Every row gives one point. The points of each table are mixes of a few directions, plus a little noise. How many directions does each table use, and how many do they share? Where both have some left over, give the other angles between the two spaces (their principal angles), to ten degrees, smallest first.
In the rows, 128 means zero.

First (7 x 2):
[[125 134]
 [136 111]
 [137 110]
 [ 72 249]
 [130 124]
 [147  88]
 [150  81]]
Second (4 x 2):
[[ 99 189]
 [107 170]
 [157  63]
 [145  87]]
Directions: first 1, second 1, shared 1

First (6 x 6):
[[116 122 142 133 148 117]
 [110  80 112 128 133 137]
 [114 121 140 137 137 126]
 [159 142 109 101 139 115]
 [195 212 119  93 122 107]
 [ 74  92 145 177  89 167]]
Second (8 x 6):
[[109 133 126 144 130 149]
 [110 126 141   7 123 169]
 [152 110 149 101 144 120]
 [101 151  99 127 144 121]
 [ 88 142 119 169  97 172]
 [156 118 133 176 143  95]
 [153 117 140 160 154 103]
 [149 124 117 139  87  92]]
Directions: first 3, second 4, shared 1; angles 50, 80

First (11 x 11):
[[117 102 149 113 128 133 112 181 145 129 137]
 [101 142  93 199 169 106 179 120  83 105 123]
 [196 172  52  50 214 161 128 168  98 164 167]
 [132 102 153  81 131 161  99 190 157 146 153]
 [126 172 180  91   7 129 165  42 193 140 162]
 [118  84 199 138 101 122 128 121 173 112 153]
 [ 68 102 123 190 143 175 114 169 107 121  97]
 [166 157 102 126 117  17 150  85 116 111 111]
 [123 162  97  92  95  85 137 167 135 139 122]
 [ 88 118 114 168 163 236 127 145 106 138 132]
 [184 101 136 160 140  97  68  20  94 103  53]]
Second (8 x 11):
[[113 185  52 183 133 166 144  59  62 134  72]
 [149 151 106 104 118 170 101  93 114 147 106]
 [123 172  75 154 126 164 129  75  82 139  89]
 [ 95  97 158 164 143  69 170 177 143  95 155]
 [131  60 215  86 132  68 128 216 201 111 192]
 [125  92 171 117 130  93 136 173 160 115 158]
 [142 181  67 128 120 192 107  57  82 155  80]
 [141  84 184  83 125 102 112 177 179 125 170]]
Directions: first 6, second 2, shared 2

First (8 x 18):
[[147 152 122  75 127 147  83 117 109 147  61 117 169 123 129 142  52  95]
 [135 129 124 157 122 117 169 148 136 115 179 144  83 135 143 125 173 141]
 [143 169 150 126  66 130 123 126 107 124 151 154 155 119 118 189  41  89]
 [141 163 132 143 119  98 159 147 148 134 143 147 106 121 120 126 138 127]
 [115 111 127 146 143 120 141 128 141 123 141 125 115 131 127 110 171 148]
 [ 22   7 147 179 185 124 103  69 160 117 123  84 170 128  74  65 228 204]
 [165 166 109  80 143 133 115 144 123 148  72 122 125 126 144 120  98 105]
 [155 129 113 117 117 152 133 144 102 117 152 133 100 142 169 146 124 116]]
Second (10 x 18):
[[181 187 117 116 101 123 158 166 120 130 150 156  89 128 159 152 105  99]
 [184 191 115 117 100 122 160 168 119 130 150 157  85 129 160 153 102  98]
 [120 118 130 130 132 129 123 122 129 128 125 123 133 127 123 124 131 133]
 [220 229 107 108  83 118 180 193 114 132 165 174  60 130 180 171  87  78]
 [ 84  79 137 137 148 133 103  98 134 127 111 106 160 127 103 108 148 152]
 [181 187 117 117 102 122 158 166 120 131 148 154  88 129 158 154 104  98]
 [ 40  29 147 146 173 138  77  64 142 124  92  84 194 125  78  87 168 177]
 [ 78  72 139 138 153 132 100  93 135 126 107 103 166 126 100 105 151 154]
 [ 68  63 141 140 158 135  95  87 137 126 106  99 171 127  94 101 155 159]
 [124 123 129 128 131 128 126 125 129 128 126 126 131 127 127 126 130 131]]
Directions: first 4, second 1, shared 1
